Each row is a point. Two turns around zero, p and q, are shown by what they do to some points. Where does a point land after both, in the order given? Backwards means that the second turn is done in reverse. Each puzzle has new turns, and all numbers are rounded.
In the rows, 128 means zero.

Turn p:
[116 108 181] => [102 164 165]
[149 124 146] => [131 124 155]
[ 95 118 129] => [107 149 110]
[174  88 110] => [108  72 150]
[106 202  74] => [193 132  60]
Turn q:
[166 112  60] => [164  57 125]
[139 131 171] => [106 151 159]
[109 177 167] => [138 192 140]
[133  87 152] => [ 83 116 136]
[126 178 126] => [167 158 135]
[96 83 91] => [110  93  74]
Where do these land?
p, then q: [128  96 187] => [113 193 129]
q, then p: [176 108  80] => [ 74 101 165]
q, then p backwards: [135 125  78] => [152 148  88]
p, then q: [102 123 138] => [148 144 116]
p, then q: [ 99 189 156] => [185 136 173]

Turn p:
[184  92 173  90] => [152 213 140 126]
[177 164 130  98] => [ 81 169 152 115]
[ 76  79 111 174] => [181  76  83 133]
[ 85 157 156 141] => [126  95 148 175]
[125 147 134 157] => [110 116 113 151]
[121 129  65 109] => [118  99 132  70]
Turn q:
[ 96  94 100 161] => [ 79  92 143 139]
[168 177 118 158] => [115 167  70 124]
[136 191 120  73] => [157 206 142 131]
[126  65 115 123] => [115  82 158  96]
[114 114 187 124] => [175  94 127 151]
Where do these land?
p, then q backwards: [106 137  85 126] => [141  82 125 138]
q, then p: [ 93 142 189 123] => [113 157  65 137]
q, then p: [174  80 141 205] => [185 101 120  47]
p, then q: [118 172 148  96] => [157  98 116 168]
p, then q: [172 123  87 119] => [137 168 173 135]
q, then p: [119 184 127 107] => [ 73 120 123 151]
q, then p: [115  57 119 120] => [193 157 143 137]

Turn p:
[171 160 113 120  70 137] => [110 143  94  81 126 180]
[ 65 109 184  98  95 130] => [147 152  93 201  84 131]
[144 118 153 111 146 136] => [122 156 153 142 132 131]
[136 152  99 121  91 183] => [108 150  95  75  93 126]
[135 139  94  95 129 126] => [160 135 135  94 120 136]
[168  57 112 181 179  69] => [107  50 214 147 165 137]
[ 77 161 141 169 186 115] => [143 111 112 156 176  56]
Turn q:
[171 130  59 131 150 178] => [ 62  82  95 113  87 119]
[115 168 128 165 129 153] => [112 161  96 108 135  98]
[102 154 110 124 169 107] => [157 102  96 130 142  96]
[ 51 102 202 127 108 163] => [187 214 155 145  87 116]
[148 129 173 148 188  58] => [156 119  94 194 195 149]
[157 122  82 139 121 109] => [106  91 115 102 138 155]
[155  71 132 104  87 107] => [128 114 179 130 119 189]
[125 149 138  87  72 149] => [116 142 192 102 123 103]
Where do these land?
p, then q: [159 151  89  57  79  85] => [ 42 113 166 144  83  96]
p, then q backwards: [ 93  80 150 115 134 120] => [126  99 154  89 158 146]
q, then p: [102 169 147 169 160 152] => [168  94 113  87 165 130]
q, then p: [ 91 147 144 168 147 167] => [160 109  95  84 154 146]
q, then p backwards: [ 96 196 111 122 120  75] => [124 187  88 146 182 106]
p, then q: [205 100 150 108 146 149] => [146 186 143 154 129  66]
q, then p backwards: [122 108 106 149 164  82] => [109 152 119 134  94  78]
q, then p: [107 120 118 153 151 179] => [145 102  87  97 116 153]
q, then p: [177  82 138 111  50 143] => [105 195  84 178  97  99]
